Rows are points. To make a cloud, some directions were put in groups of two or more. Within a group, all points are equally far from the middle, so they leave a hole (a ring in 2 directions, a hollow ball in 3). The other directions are filled evenly. Then the cloud was stretched, turned, moved and blurred a little. How many holes are there, and how many directions does each take, smallest first?
(in the rows, 128 means zero)

Cloud, 19 rows:
[[ 93 176 121]
 [160 171 135]
 [145 201 124]
 [132  77 122]
 [160 169 176]
 [ 71 195 127]
 [142 110 112]
 [190 114 101]
 [149 173 167]
 [179 203 146]
 [ 68 196 122]
 [ 87 131 166]
 [ 85 131 177]
 [162 175 105]
 [176 219 138]
 [122 168 189]
 [129 172  91]
 [ 57 159  85]
 [114 118 168]]
Holes: 0

Cloud (29 x 4):
[[121  68 137 173]
 [167 127 122 173]
 [119  35  95 100]
 [151  87 178 109]
 [ 31 101 124 114]
 [101  89 164 204]
 [ 83 119  98 132]
 [ 80 103 174 113]
 [105 142 158  76]
 [140 129 125 103]
 [154 101 121 175]
 [ 88 149 197 135]
 [109 111 216  95]
 [153  28  78 102]
 [153  38 104  89]
 [180 119 102 150]
 [124  77 105  69]
 [150  88 164  94]
 [139 122 158 151]
 [151  60  92 176]
 [ 54 105  78 191]
 [133 103 105  79]
 [117 152 131 123]
 [118  52 138 161]
 [110 150 183 177]
 [146 136  54 120]
 [ 30  60 119 100]
 [167 109 126 186]
 [133  56  90  91]]
Holes: 0

Cloud:
[[ 62  91 126  81 124  82]
 [ 84  78 112 109 132  44]
 [ 97 128  69  85 177 105]
 [132  71 165  96 112 116]
 [210  94 112 142 171 152]
 [ 98  93 135  91 198 103]
 [147 103 193  43 127  96]
 [161  75  76 107  86 193]
 [156  74 158 110 173 116]
 [103 111  60 100 135 113]
 [ 65  81 157 161  83 171]
 [105 148 100 151 163 146]
 [ 88 186 157 144 107 115]
 [189  77  97 141  90 120]
 [127  84 123 106  78 145]
 [151 158 131 145 118 150]
 [138  76 146  74 128  28]
 [132 158  44 130 153 102]
 [ 87 142  87 117 145  78]
 [ 90 163 117 206 173 103]
 [ 99  72 121 114 136  82]
 [153 193 129 162 139  70]
 [153 105 139 120 146 170]
 [100 129 118 151 160 147]
 [120  59  83 140  72  83]
 [135 100 194 134 115 102]
 [105  93  31 110 159 147]
 [173 139 207 175  97 107]
 [104  84 178 165  77  95]
 [135 126 191 139 169  89]
 [145 118 117 147 178 113]
 [ 96 157 159 116  76  49]
 [129 182 130 201 112  71]
 [105  36 112  89 131 159]
 [ 75  73 108  57  82 101]
 [120 202 166 126 153 109]
 [ 81 140  95 152 176  97]
 [133 168 194 128  92  30]
 [181 103  86 192 111  78]
 [167 200 203 106 130  90]
 [ 94 150 153 140 110  86]
 [175  62 159  73 218 138]
 [142 110 198 153  90 159]
 [ 76  87 107 141 175 192]
 [109  45 117 126 116  82]
 [ 83 125  89 107 127 137]
 [234 142 148 153  71 144]
 [ 42 113 125  79 187 127]
 [161 112 133  83  84  24]
 [141 185  66 128 157  54]
 [ 62  51  93 107 180 140]
 [ 62 180 175 107 183 139]
 [ 91  61 109  90 198 106]
 [230 118 119 101 164 141]
 [125  71  89 108 145 165]
 [149 150 122  99 189 149]]
Holes: 0

Cloud, 47 rows:
[[131  75 149  99 174  71]
 [100 185  90 148 119 196]
 [190 125 113 110 140  60]
 [106 197 148  78 126 201]
 [169  97 162  57 137 121]
 [ 67 152 140 192 145 152]
 [ 93 167 200 100 145 182]
 [ 58 223 100 176 189 157]
 [183 113  45  95  90 140]
 [180 135  88 160 139 148]
 [151 128  57 151  89 135]
 [ 42 124 141  99 206 104]
 [130 129 125 176 128 125]
 [176 144  65 188 155 111]
 [165 179  93 210 182 163]
 [135 125 145 123 161  66]
 [174 110 131  95 138 118]
 [109 138 159  50 143 121]
 [ 90 161 208 156 168 138]
 [149 132 148 221 140  67]
 [138 156  56 114 177  48]
 [202 100 152 100 129 148]
 [170 162 113 109  99 176]
 [ 78 124 134  83 154  92]
 [ 88 103  87 107  85 152]
 [ 64 164  37 130 148 101]
 [112 218 136 168 158 164]
 [ 58 148 116  79 176 101]
 [178  81 130 172 122 102]
 [132 174 135 109  40 157]
 [205  75  72  84 141 115]
 [ 80 147  67  64 132 161]
 [152 139 108 139 154 180]
 [107 117 105 152 158 129]
 [205 184  93  82 158 185]
 [148 120  98 197 146 139]
 [134 171 150 160 165  57]
 [121 115 170 170 175  65]
 [109 176  80  67 153 106]
 [153 141 180 123 159 162]
 [123 159 193 137  57 150]
 [121 211 114 152 139 134]
 [ 60 216  91 149 122 198]
 [152 125 140  57 150  88]
 [ 85 183 109  68 112 125]
 [ 94  97 117 105 149 123]
 [128 194 168 130 191 126]]
Holes: 0

Cloud, 82 rows:
[[185  99 130 127  74 116 130 111]
 [103 123  95 169 158 135 144 129]
 [155  74 140 165 110  64 121 214]
 [156 108 142 115  88  98  92 151]
 [170 162 141 173 132 128 141 114]
 [184 108 205 135 154 120 133 130]
 [ 97 116 134  72 190 122 118 111]
 [ 57 138 111 116 142 120 155 206]
 [146 153  76 126 134 166  94 122]
 [114 154 105 184  85 117 168 153]
 [178 120 135 115 135 168  84 124]
 [ 78 139  86 158 141 127 184 159]
 [114 123 140 200 139 140 145 154]
 [135 187 123 176  86 143 102 121]
 [108 131 108 167  85 160 133  82]
 [163 120 117 144 146  81 167 193]
 [164  63 149 140 104 108 128 169]
 [129 101 154 164 161 134 117 175]
 [125 156 182  73 136 144 151  43]
 [157 128 129  97 140 103 184 174]
 [ 91 157 178 167 139 105 102 118]
 [163  99 166 120 132  70 112 164]
 [ 92 115 130 104  99 178 150  85]
 [136 132  99  94 152 170 105 127]
 [142  93 178 123 138  73 115 201]
 [128 147 103 150  98  87  71 155]
 [ 64 124 108 137 128 158 208 168]
 [191 176 129 144 101 162 121  58]
 [149 124 112 123 190 145 131 133]
 [106 116 169 104 109 116 164 129]
 [193 111 162 138 130  92  85 172]
 [ 97 164 138  95 142 161 166 144]
 [116 145  90 172 124 124 107 122]
 [146 175 120 114 104 119 167 104]
 [114 136 149 140 140  54 133 174]
 [123 164 179 105  96 183 141  90]
 [134 128 103 110  87  81 121 116]
 [149 144 125 185  89 136  94 193]
 [151 119  88 170 131 114 137 226]
 [ 82 158  94 168  80  91 113 156]
 [151 143 108 146 168 111 165  89]
 [160 160 123  75 126 127 161 129]
 [119 140 156 104 125  94 187 126]
 [171 163 171 121  93 120 147 116]
 [142 112  73 124 109 176 139  83]
 [102 148  85 184  98 137  95 150]
 [142 166 110 149 171 149  82  91]
 [108 160 117 170  84 176  94 129]
 [129 103  89 117  96 191 177 133]
 [164 104 132 160 127  66 149 184]
 [175 121 134 143 140  71 160 201]
 [156 195 102 102 111 146 129 157]
 [105 114 177 153 117  69 169 211]
 [ 87 178  80 153 153 139 116 147]
 [ 93 146 121 113 127 118 206 141]
 [115 139 170  88 130 166 157  91]
 [181 109 112 113  63  99 162 151]
 [194 130 116 161 148 124 123 169]
 [150 135 121 124 130 103 198 151]
 [137 114 137 148  74  90 118 192]
 [150 125 205 121 138 141 147 131]
 [ 78 138 129  91 148 156 168 104]
 [136 122 185 140 153 108 113 103]
 [ 86 139 155 119  87 116 140 119]
 [143 127  92  92  63 115 162 200]
 [120 123  93 138 102 188 184 174]
 [133 106 173 110 109 166 173 121]
 [145 109  90  94 134 127 180 170]
 [106 130  90 138 123  94 176 186]
 [ 90 180 138 100 162 183 130  92]
 [135 138  77 135 152 136 124 104]
 [141 144  82 141 152 126 114 156]
 [135 169 100 140 107 205 127  60]
 [119 171 159 168 112  99  99 158]
 [113  96 173 156 136 112 125 170]
 [150 134 161  88  76 135 169 139]
 [ 96 128 166 144  73 116 157 158]
 [126 130 177  86 151 131 111 102]
 [101 112 122 152 123  47 150 249]
 [ 63 118 122 108 151 134 173 155]
 [137 126 104 109 143 154 204 125]
 [123 153 154 189 116  98 115 174]]
Holes: 1 (3)
